Each row is a point. The window is the flat piece filled in between its corners: a triangle in 3 columns, a solid with four corners in 4, and so on. A path goes straight from each point to the next, and from the last back to the first. List the points from which the path goes on through the window.
(in the rows, 128 means zero)

Window (3 x 3):
[[170 140 138]
 [125 131 136]
 [102 188 130]]
Path:
(1): [142 163 172]
(2): [144 162 103]
(3): [102 169 114]
(4): [101 178 156]
(5): [145 166 166]
(6): [147 165 102]
(7): [168 140 117]
(8): [162 144 161]
Through the window after points: 7

Window (4 x 4):
[[110 127 174 130]
 [121 151 125 137]
 [ 64 124 141 127]
 [203 103  77 136]]
Path:
(1): [106 130 136  89]
(2): [176 114 102 105]
(3): [168 108 106 182]
(4): [113 113 162 146]
(5): [120 119 159  89]
(6): [193 120  92  99]
(7): [192 111  95 158]
(8): [138 110 129 171]
(9): [141 122 133 116]
(10): [112 147 131 101]
(11): [105 133 131 178]
(12): [133 126 114 190]
(13): [137 153 109  83]
(14): [169 132 105  91]
(15): [157 114 103 164]
(16): [ 94 110 150 157]
Through the window after points: 2, 8, 10, 14

Window (6 x 6):
[[179 138 189 122 133 160]
 [128 141 187 145 126 156]
 [116  94  96  59 130  89]
 [131  75 134 197 145  99]
 [137 152 105  71 144 132]
 [159  85  84 114  68 115]]
Path:
(1): [153 156 177 120 137 113]
(2): [148 121 162  96 166 185]
(3): [137 128 109  66 139 154]
(4): [157 157 124  75 113 117]
(5): [156 110 141 144 106  92]
(6): [138  84 121 140 139 154]
(7): [106  72  82 102 141 126]
(8): [134 129 116 114 116  60]
(9): [152 129 161 150 115 125]
(10): [146 114 156 142 138 162]
(11): [150 106 141 157 112 170]
(12): [164 130 150 150  85 120]
(13): [151 144 137  81 110 124]
(14): [149 118 137  68 125 156]
(15): [114 120 133  93 146 189]
(16): [153 158 131 106 126  96]
Through the window after points: 5, 15

Window (8 x 8):
[[144 129 202  83 113 120  56 124]
 [162 144 135  31 182 138 169 116]
 [149  83  75 125 143  82 161 148]
 [189 145  77 166 108  64 116 129]
 [147 109 162 158 148 106 146 152]
 [185 168 122 104 146 190 117 137]
 [187 165 137 146  69 160 128 122]
 [115 163 118 152 126 118 102 148]]
Path:
(1): [132 127 132 142 127 108 118 107]
(2): [154 146 129 135 110 102 118 162]
(3): [172 154 125  76 124 125 129 188]
(4): [144 128 126 120 142 140 102  75]
(5): [141 113 125 135 139  93 127 114]
(6): [149 134 124 121 124  88 139 158]
(7): [150 148 146  88 132 116 124 174]
(8): [134 113 129 134 145 139 111  77]
Through the window after points: none

Window (9 x 9):
[[100 106 192 113 115 169  82 123  97]
 [126 172  66 142 136 168 174 146  97]
 [ 83 147 162 110 136 128  67 114 123]
 [107 115 193 146 100 134  58 141 152]
 [146 129  72 112 146 152 114 158  94]
 [166 147  76 104 113 114 178 117 104]
 [135 140 183 150 165 159  71 120 109]
 [114  80 117  94 115 129 150  73 206]
 [128 112 109  82 142 113 192 141 164]]
Path:
(1): [ 97  83 120 133 134 122 135 114 120]
(2): [131 122 101 127 119 112 161 139 116]
(3): [162 166  90  59 142 169 167  92 146]
(4): [155 168 131  60 135 143 143 137 140]
(5): [110 114  90 166 113 112 129 100  89]
(6): [110 114 110 119 122 130 149 117 123]
(7): [159 149 108  99 122 144 133 157 131]
(8): [134 165 142  94 129 146 133 126 152]
Through the window after points: 2, 4
